Rows are points. Before rounding, the points of a table are all equally far from one centre. They may lie mostly on one side of it. Where is the centre, to within rounding?
(in the rows, 128 means zero)

Points (8 x 3):
[[127  88  99]
 [ 98  82 184]
 [118  55 144]
 [166 126 135]
 [120  62 121]
 [148 135 115]
 [165  81 143]
 [104  61 162]]
Centre: [121 106 146]

Points (15 x 8):
[[117 168 138  91 183 123  62 106]
 [129  98 155 128 125 182 101 165]
 [115 197 141  99 123 137 105 172]
 [133  82 110  91 126 129  89 160]
 [ 98 150 104  97 141  98  52 131]
 [111  99 134 123 127 176  46 130]
 [ 87 143 117 103 131 187  91 191]
 [130 116 111 150 124 156  42 120]
 [137 147 114  63 155 140  46 142]
 [148 168  75  96 123 162  61 156]
 [107 137 184 115 119 147  76 143]
 [119 122  45 128 154 162 104 113]
 [147 118 101  60 121 179  80 132]
 [127  93 143  87 137 153  58 150]
 [101 159 100  67 150 158  60 169]]
Centre: [119 142 116 114 144 151 100 133]

Points (18 x 11):
[[138 181 112 179 104 117 162  79 131  80 199]
 [174 107 108 149 112  95 152 106 118 134 216]
 [139 118 135 125  51 147 103 160 160  87 170]
 [126 136 109 140 160 162 167  99 118 128 193]
 [ 95 145 101 113 110 149 153 122 146  70 162]
 [124 147  79 164  28 121 163 122 124 108 222]
 [147 145 142 147 149 132 114 112  96  84 158]
 [ 54 112  96 110  77 141 143 137 124 145 172]
 [114  90  71 166 116 137 162 160 139  98 185]
 [ 96 128 114 190  90 110 166 100 142  73 205]
 [106 131 159 168  87 113 133 165 162 124 234]
 [101  80 130 183 119 132 139  82 115 116 199]
 [126 104 132 144 151 132 101 159 125  96 160]
 [150 128 106 199  78  91 195 120 135 123 155]
 [135  92 143 176  84 139 180 116 130  85 168]
 [ 66 102 101 152  82 135 157 111 104  85 166]
 [ 86 106 110 151 145 137 162 125 118  91 161]
 [143 121 145 168  71 126 152 115 153  88 231]]
Centre: [122 145 113 164  89 134 127 127 129 135 172]

Points (21 x 14):
[[195 148 162 122  73 133 179 159  64 116 110 138 141  91]
 [165 128 193 130 123  91  96 203  91 139  91 141  92 158]
 [184 147 148  95 126 101 106 157  70  89 103  92 133 104]
 [173 135 141 163 123 102 121 154 170  94 101 179 136 133]
 [216 129 121 173  60 122 129 122 144 146  81 105 115 127]
 [155 139 193 133 119 129 116 124 121 161 129  64 136  49]
 [170 153 143 146 130 125 158 143 161  76  99 102  90 118]
 [199 132  95 144 105  71 134 121  92 129 126 113 120 102]
 [133 141 124 133  71 145 114  96 115 154  90 161 111  34]
 [131 184 145 151 136  98 136  99  70 164 153 102  95  69]
 [226 157 138 125  71 116 139 136 114 143  84  65 154 116]
 [209  84 172 152 124 119 155 126  79 150 108 128 111 145]
 [151 169 156 169 129 138  97 155  89 143 102 176  74  76]
 [158  83 195 108  95 132 118 181 144 192  61 101 113 124]
 [205 125 172 189 130 115 149 130 125 151 117 142  76 135]
 [158 160 223 133 107 143 173 133 103 120 110 141 141  60]
 [208 139 183 141  95 107 182 132 125 194  72  81 104 106]
 [160 113 208 105 110 102 158 126  83 137 137 125  54 112]
 [145 139 176 104 139 144 110  92 103  71 119  97  92 114]
 [ 86 183 123 154  66 126 144 133  71 133 108 143 132  68]
 [168 211 116 169  66 156 104 160  91 138 100 101 117 111]]
Centre: [139 160 155 112 104 124 130 123 121 163 102 132 125 135]

Points (30 x 24):
[[135 160 186 122 214 133 153 151 158 121 190 153 113 128 144 129  93 117
  155  93 105 144  82 101]
 [194 160 159  96 164 126 152 155 172 160 168 136 153 123  80  45 128 101
  114 105 100 127  92 127]
 [102 126 151 161 173 120 174 105 191 141 162 145 128 133 104  66  92 174
  108 151 143 120 147  42]
 [126 127 183 119 113  76 159 153 185 132 157 153 177 115 115 104 116 176
  161 175 150 155  93 112]
 [117 193 184 146 171 107 168 133 190 108 130 141 113 133  82  95 115 140
  153 124 122 114  59 130]
 [120 158 193 180 162 121 198 138 195 178 125 168 124  69 132  88  97 125
  127 101 114 159 104  79]
 [ 88 134 185 148 175 124 154 181 176  87 146 133 100  91  83  67 113 141
  113 139 101 130  71 101]
 [158 162 163 173 159 130 182 127 179 135 185 127 101 118  91  96 100  88
   95 165 141 141  72  61]
 [ 75 171 182 122 134 141 120 122 213 121 119 183 133 128  50 127 111 154
  103 105 133 124  97  97]
 [128 159 217 166 112 113 180 125 167 127 150 149 166  72 103  93 140 162
  102 144 146 134  73  94]
 [136 126 177 149 135 136 175 143 205 134 172 199 160 117  60  85 134 145
  142 169  82 100  95  46]
 [117 108 154 116 175 162 152 150 176 101 128 156  87 112 145  89 103  80
  139 114 103  65  80 108]
 [127 181 201 122 158  99 160 179 195 161 150 165  98  73 128 104  91 110
  129 133  91 104  73 100]
 [147  83 193 161 132 150 153 199 165 169 178 148 120  99 154  95 136  82
  150 110 182 135  83  82]
 [129 147 176 138 149  89 161 139 208 121 103 153 179 119  83  74 145 129
  121 128 117  83 143  84]
 [131 169 129 176 127 123 195 140 179 121 148 174 129 157  43  83  97 166
  120 156 107 139  91  89]
 [144 121 167 166 185 133 216 120 137 103 174 138 121 176  43 101 143 122
   80 147 139 124 100 136]
 [133 163 135 124 176 121 138 156 220  90 141 135 119  97  72 110 142 180
  109 124  91 112  92 109]
 [130 159 195 117 144 140 140 113 210 100 176 124 167 100  90  85  88 124
  116 131 154 126 143 101]
 [137 154 151 163 198 168 225 192 199 151 164 108 150  99  88 148 105 136
  121 120  98 156  90 112]
 [124 170 150 143 166 151 160 153 220 111 120 155 101 144  73  75 108 149
  120 143 103  88  78  84]
 [113 121 160 143 179 107 135 114 174 117 146 133 151 121  83  59 126 174
  139 146 103  83  83  98]
 [ 99 117 214 134 176 149 157 142 162 124 134 202 137 113  73 117  94 148
  147 181 123 150  78  89]
 [127 121 172 130 118 121 214 159 193  74 150 130 176 147  51 142 123 136
  138 106  94 112  78 101]
 [145 103 182 118 176 113 159 122 181  74 160 144 147 137  97 109 134 156
  153 156 121 121  96  52]
 [121 160 152 128 186 125 187 158 213 115 147 140 149  83 123  72 178 153
  115 148 101 141 103 103]
 [181 188 133  93 128 114 116 170 166 171 177 167 140 134  99 119 105 170
   86 154 119 146 111 111]
 [165 153 160 111 105 118 182 119 110 171 148 129 135 136 114 129 131 105
   67 159 118 171  62  96]
 [126 182 202 121 117 118 189 144 168 160 118 156 145 140 107 122  45 112
  160 152 120 134 120 104]
 [135 189 199 129 138 128 171 182 217 156 147 192 139 111 139 120 105 100
  109 144 138 147 100  73]]
Centre: [123 117 158 125 131 141 176 151 161 160 161 149 113 120  93 128 134 133
 121 121 127 117 123 112]

Points (31 x 24):
[[134 113 172 146 162  67 136 116 112 129 187 218 175 124  91 135 180 146
   71 142  82 136 109 134]
 [163 149 158 181 180  65 137 115  77 134 148 159 216 128  95 119 152 151
   62  92 145 104 119 165]
 [123 178 141 169 140  81 139 105 171 169 171 199 178 162 107 118 188 136
   84  95 108 151 129 153]
 [147 191 141 164 128  96  88 103 125 115 112 178 183 112 114 100 130 164
   65  77 117 103 140 142]
 [143 150 174 157 167  50 100 117 123 129 133 173 136 159  73  99 123 120
   51 120  57 109  95 136]
 [185 151 126 164 180 114 133  75 145 137 158 178 155 108 117 114 130 148
   97  96 114 159  85 134]
 [143 107 161 136 152  39 121 117  98 110 185 186 173 126  80 133 129 173
   89 105 154 149 125 139]
 [132 138 191 136 135  48 127 117 153 136 193 186 155 133 119  88 128 111
   66 121 116 176 121 132]
 [123 115 157 140 137 117 117  98 173 125 115 173 179 174  93 135 134 176
   64 108 158 127 154 135]
 [129 144 150 144 164  75 118 118 137 147 190 173 190 128  79 132 144 157
   25  82 103 133 164 165]
 [157 150 175 191 145  78 104 116 124 134 157 189 147 133 133  82 152 133
   36 100 118  97 119 176]
 [165 116 160 167 101  84 117  86 148 139 157 174 135 152 116  93 148 131
   45  93 121 163 144 115]
 [183 123 181 136 149  48 124 120 152 107 196 179 164 115 144 107 133 122
   85  97 108 141 131 130]
 [118 134 210 160 117  65 140 101 114 154 201 182 146 131 115  98 147 162
   66  97 130 107 120 146]
 [129 120 127 149 161  78  76 114 119 131 175 183 220 142  98 106 114 163
   74 108 108 164 115 100]
 [125 144 169 168 140  69 134 112 118 140 161 175 213 182 134  89 172 172
   62  96 128 107 145 135]
 [ 96 151 160 181 125  66 140 139 159 120 153 201 205 154  86  95 173 106
   74 116 120 134 121 149]
 [175 132 130 166 158  91 140  97 122 158 162 220 181 120 109 129 147 154
   50  88  96 119 114 155]
 [180 146 180 171 144  47 121 123 149 134 178 186 172 178 134 102 167 134
   99 109  93 134 125 142]
 [134 112 196 171 152  83 140  85 128 123 154 157 153 101  95 107 141 193
   88  76 119 103 136 137]
 [127  95 138 158 172  64 106 138 122 155 138 150 206 164  78 106 156 171
   56  90 154 117 115 150]
 [ 87 144 156 150 163 104 127 114 126 144 140 168 165 150 185 142 136 127
   73  74 121 122  75 105]
 [147 150 184 149 138 118 121 101 126 141 161 178 169 158  87  81 151 182
   41  84 144 117 121 115]
 [119 152 130 164 139  43 129  99  94 161 150 211 178 130 122  87 121 138
   88 116 137 112 144 158]
 [111 107 174 159 170 109  97  93 130 110 133 173 179 143 135  72 118 116
   95  72 111 110 141 112]
 [135 115 117 155 155 106  97 102 133 125 193 159 202 156  68  95 155 152
   51  64 105 135 135 140]
 [112 151 181 142 179  96 136 107 133 171 139 214 174 142  69 134 157 134
   62  77 136 128 130 113]
 [176 146 180 168 127  71 104 109 106 158 157 175 190 152 104 144 151 140
   56  81 120 111 176 106]
 [130 134 138 152 199  58 127 112 133 125 184 195 203 158 116  92 166 146
   64  87 149 139 126 133]
 [116 122 195 166 139 115 146  89 114  94 143 145 199 161  91 133 168  99
  104  90  80 124 138 116]
 [128 104 108 140 178  76 124 109 135 109 110 196 154 152 104 122 183 132
   45  96 110  99 135 148]]
Centre: [129 139 147 149 145  85 117 108 132 133 155 147 167 137 106 130 144 125
  82 115 121 113 114 128]

Points (31 x 24):
[[ 86  78  79 144 126 118 144 120  92  82  75 162  96 134 144 131 144  32
  154 156 129  98 148 137]
 [ 99  50  64 156 142 123 157 152 116 109 129 140 136 148 148 139 129  43
  155 139  90  92 158 157]
 [ 74  80  94 174 127 115 134 185  83  92  90 154 103 170  94 186 126  84
  138 120  86  99 175 156]
 [ 80  82  82 113 121 125 157 180 106 109  99 150 150 104 100 152 100  60
  168  95  76 129 144 135]
 [105  92  68 193 115 110 169 126  96 155 108 194 118 136 129 144 101  37
  142 175  87 131 143 134]
 [ 72  89 103 182  73 127 153 174 110 120 102 173 130 156 135 172 109  70
  141 121 118 116 153 147]
 [ 50 112 104 160 118 140 140 129  86 116 114 166 124 166 109 145 158  43
  183 120 134  98 170 128]
 [ 37  96  75 178 129  89 144 158 117  88 143 150 110 154 134 112 131  51
  156 112 108 129 192 167]
 [ 53 108 110 152 150 114 162 145 102  91 153 142  86 128 136 172 105  30
  153 127 149 120 126 145]
 [ 40 122  72 150 129 130 141 134  98 139 142 185 117 124 103 145  90  27
  164 146  97 113 139 127]
 [ 52  89 101 179 140 134 111 170 104  81 129 178 124 168 101 132 102  50
  172 125  83 126 141 126]
 [ 54  67  71 156  98 135 149 137 100  90 141 124 119 120 120 140 158  33
  167 127  71 121 151 114]
 [ 76  54  91 152 134 125 169 127  94  77 102 189 135 114 125 123 115  46
  168 100  81 141 153 119]
 [ 54  99  78 183 138 160 176 123  98  83 120 163 108 157  82 125 144  36
  142  99 114 113 130 110]
 [ 77 111 105 148 106 131 163 110  65  98 110 164 127 144 146 117 136  50
  189 154 130 133 112 142]
 [ 88 123 123 132 123 106 184 144  70  91 104 184 133 150 119 158 124  72
  157 131 119  88 141 106]
 [ 86 106 111 146 128 139 179 167  94 122 129 181  96 146 123 189  79  57
  145 117  95 128 159 109]
 [ 82 102 107 165 114  83 156 163  76  80 124 169 110 160 123 142 131  49
  177 151 154 136 159 145]
 [ 60  74  88 145 113  96 138 142 108 135  64 154 111 130 125 142 131  45
  141 139 124 102  94 135]
 [ 51  83  90 157 102 138 138 129  97 111 134 180  80 145 106 173  99  94
  178 139 104  94 148 127]
 [ 76  74  92 160 121 118 177 138 108  72 111 127  89 143 123 184  86  37
  125 109 124 128 122 150]
 [ 70  59 112 138 119 141 133 113 131 100 107 156 104 146  82 130 149  59
  202 154 132 109 141 138]
 [ 89  80  82 156 159 128 131 146 120  86 109 157 130 119 106 138 100  41
  186 102  90 103 134 109]
 [ 62 109  65 127 126 117 166 141  87  75 107 143 141 133 136 122 117  37
  170 135  83 146 172 125]
 [ 71 104  76 172 116 117 159 126  87 130  87 154 128 149 112 137 132  38
  191 136 118  98 151 142]
 [ 64  62  81 152 116 104 159 145 107 140 120 168 100 127 112 134  67  50
  148 135 112 106 178 132]
 [ 33 102 100 139 100  93 158 158 114  81 108 117  72 172  91 146 142  59
  137 148 103 120 133 179]
 [ 41 100  76 140 113 124 182 153 113 117  95 199 142 141 124 162 122  57
  150 110 106 149 141 139]
 [ 67  89  62 148 128  76 126 124  56  91 100 154 105 151 138 139 132  59
  184 123  96 122 166 139]
 [ 74 148 115 107 149 146 146 156  90 102  83 148 136 125 125 152 148  51
  153 138 113  88 148 136]
 [ 67  63  62 182 117 114 169 138 129 114 117 145  81 138 135 130 102  31
  152 111 114 138 167 142]]
Centre: [103 110 111 148 132 112 130 115 109 117 131 149 111 129  95 135 138  85
 114 126  98 149 145 150]

Points (30 x 24):
[[104 122 141 150 120 107 133 172 168  71 153  82  76  94 198 121  73 160
  151 156 180 112 143 109]
 [113 103 132 166 120 138 105 183 172  95 141  70  67  75 200 156 101 151
  146 159 181 171 148 136]
 [136  93 131 152 144 138 115 150 193 105 211  87 103  82 164 142  84 145
  108 136 156 165 174 152]
 [109 123  94 167 128 158 116 174 184 122 124  92  83  92 210 181  98 109
  138 155 179 138 119 155]
 [129  84 158 116 101 145 107 161 188  95 178  94  81  82 186 171 100 157
  126 138 180 117 149 133]
 [125 108 144 157  87 131  90 164 163  74 155  74  96  79 197 157 111 143
  141 130 181 109 192 120]
 [124 125 155 129 112 165 108 176 156  79 184  81  65  89 192 145  96 172
  111 113 125 156 134 126]
 [139 124 137 157 128 145 137 186 170  89 173  67  87  78 203 156 107 155
  104 112 139 110 180 126]
 [132 126 130 147 110 148  95 152 183  38 199 102  85  83 200 109 109 139
  155 150 168 135 169 140]
 [101 110 131 129 126 134 103 162 173  51 165  95  77  95 181 125  79 179
  128 136 178 143 143 119]
 [119 125 150 134 110 149 117 174 178  51 162 113  73  73 220 143 133 161
  152 111 162 135 144  98]
 [142 100 119 117  90 122 139 164 151  65 152 114  95  61 169 127  92 121
   98 150 149 136 141 153]
 [105 130 145 121 114 145 153 160 161  45 152 102 101  73 204 131 108 147
  155 124 199 129 152 115]
 [115 106 140 121 123 119 131 165 149  61 180  75 100  79 192 136  90 119
  151 137 176 165 172 156]
 [129 124 140 158 110 128 129 138 155  98 181  88 106  46 194 141  74 141
  125 147 170 173 162 138]
 [100 114 131 133 111 156 109 145 207  70 175  68  98  98 172 150  94 163
  145 130 187 154 159  99]
 [142 122 138 163 136 137 124 193 185  78 127  84 119  82 194 159  74 133
  143 114 153 134 157 171]
 [148 138 111 153  90 160 101 148 115  50 148 107  77  76 181 155 100 140
  122 149 166 155 155 121]
 [126 103 158 176  89 168 102 152 160  78 151  92  62  65 154 152 128 144
  141 127 160 120 159 117]
 [153 127 136 124 106 138  99 141 128  75 197  70  86  71 174 129 106 165
  123 109 186 131 154 125]
 [127 130 116 151  70 118 108 187 188  61 175  97  85  96 192 142  95 143
  132 121 168 149 165 148]
 [107  65 130 130  95 139 102 140 152  47 188  89 109  96 172 161 115 145
  143 132 164 162 178 138]
 [126 129 169 138 125 109 140 192 143  66 182  74  89 122 195 150  89 123
  118 112 153 137 129  97]
 [134 115 155 118 130 142 126 163 196  59 146  75  78  89 204 147  79 144
  145 118 149 142 136 123]
 [ 97 117 143 149  77 119  95 180 156  69 155  94  78  85 225 117 101 137
  172 145 167 140 133 135]
 [130 122 120 100 112 133 137 178 193  69 183  63  90  83 188 138 108 152
  166 124 179 133 156 132]
 [148 118 115 114 121  82 120 155 186  64 186 107  86  76 171 169 136 176
  156 144 162 148 164 143]
 [133 107 157 120 115 139 116 133 158  70 189  81  58  98 177 152  95 143
  111 150 178 165 161 139]
 [115 138 130 105  85 154 109 210 160  66 150  92 103  74 206 128 111 159
  152 147 154 165 143 127]
 [112  81 137 127 123 132 147 131 186  93 178  94  92  68 189 152  96 125
  155 121 201 136 137 130]]
Centre: [139 125 129 149 120 136 127 138 153 118 148 108 129 142 180 123 148 147
 145 142 146 142 135 133]
